Every row gives one point. Two turns around zero, p and q, are shown by what they do to some points. Write where each new point lands after one turn and then the other. Backwards means that the second turn is done in reverse. Each puzzle has new turns, and all numbers are rounded.
In the rows, 128 means zero.

Turn p:
[130 106] -> [139 109]
[170 107] -> [175 126]
[ 84 171] -> [ 70 149]
Turn q:
[114 123] -> [118 117]
[182 131] -> [175 155]
[104  80] -> [128  74]
[113 177] -> [ 93 165]
Where do these land?
p, then q: [174 161] -> [132 184]
q, then p: [ 78 122] -> [101  86]
q, then p: [132 101] -> [151 114]

Turn p:
[ 98  69  63 100] -> [114  63  63 100]
[133 139 121 152] -> [144 135 124 149]
[123 116 162 106] -> [104 122 158 110]
[123 164 153 170] -> [133 157 150 176]
[113 158  78 114] -> [123 151  71 127]
[178 122 191 125] -> [149 139 202 105]
Turn q:
[149 154 124 127] -> [133 158 128 114]
[109 153 106 121] -> [105 138 100 117]
[119 106 166 121] -> [120 103 164 135]
[180 162 134 187] -> [161 200 140 159]
[132 120  83  59] -> [138  97  93  60]
[ 79  73 156 154] -> [111  71 144 184]
Where do these land?
q, then p: [139 162 110 126] -> [121 159 105 121]
p, then q: [102 169 131 110] -> [ 87 147 103 130]
p, then q: [162 152 157 115] -> [109 154 160 102]
q, then p: [ 99 100 130 182] -> [159 102 130 182]
q, then p: [ 97 112 106  55] -> [ 94  79 102  75]
q, then p backwards: [168  73 134 180] -> [163 125 127 206]

Turn p:
[111 155 165 192 129 130 191 136] -> [123 182 171 167 138 146 182 156]
[153  93  87 108 205 114  52 120] -> [111  70  77 110 204 108  76 107]
[ 93 144 166 142 100 136 143 104] -> [117 144 180 134 103 151 145 114]
[143 139 129 120  86  57  76 179] -> [139 129 139 140 104  30  85 126]
[100 145 174 118 154 134 190 138] -> [107 160 158  93 134 142 187 155]
[101  94  87 115 151 126 108 146] -> [ 87  89  88 130 131 116 122 132]
[153 100 121 113  95 189  88 142] -> [147  97 114 124  96 162  67 157]
[132 182 104 102  98 161 143 103] -> [142 175 106 109  89 162 120  96]
[165 100 119 141 134 105 160  83] -> [177 105 120 144 153 136 169 106]
Turn q:
[ 78 104 137 114 185  86 155 106] -> [129 103 137 101 206  87 145 120]
[131 140 136 109  92 115 105  60] -> [127 127 117  91  91 111 127  65]
[141 163 176 175  71 145 140 176] -> [123 166 168 172  60 113 151 166]
[165 138 119 153 123 114  94 136] -> [133 136 130 149 105 126  77 125]
[187 144 119 105 126 145 145 118] -> [182 130 103 139 106 155 127 117]
[102  81 149 130 145 131 135 145] -> [109  92 159 131 156 132 145 143]
[161  88  85  99 121 125 119  69] -> [136  80  78 118 125 149 111  71]
[125 195 211 194 111 187  99 172] -> [117 219 225 161  78 144 139 150]
[ 87 113  79 116 153 146 146 155] -> [ 99 126  94 123 178 152 142 163]
[154 143 126  87 105 119  99 142] -> [148 123 117  94  89 139 103 143]
[ 78  98  71 126 176  95 172 130] -> [106 105  80 129 215 102 140 146]
Where do these land?
p, then q: [120 174 152 152 182 106 150 143] -> [161 177 140 110 176 101 138 146]
p, then q: [147 111 126 156 160  92 112  80] -> [149 112 145 153 178 126 117  82]
p, then q: [110 146 148 149 118 163 184 125] -> [139 171 134 147 110 144 179 150]
p, then q: [124 131  81  99  90 120 169 145] -> [119 126  62 142  91 109 141 137]
q, then p backwards: [ 77 172 154 160  95 155 162 166] -> [ 89 159 149 155 125 115 194 177]
p, then q: [200 124  95 110 123  95  58  84] -> [148  89 115 127 133 141  44  56]
q, then p: [183  88 110  40 117 126  71  87] -> [169  40  93  93  91 172  79 110]
p, then q: [118  95 106 124 133 185 110 160] -> [ 74 118 123 128 126 170 117 166]
q, then p backwards: [130  89 159 135 114 138 132 173] -> [107  81 161 150 111 140 136 142]
p, then q backwards: [ 70 149 148 155 148  99 133 117] -> [ 77 119 152 176 127 148 126 109]
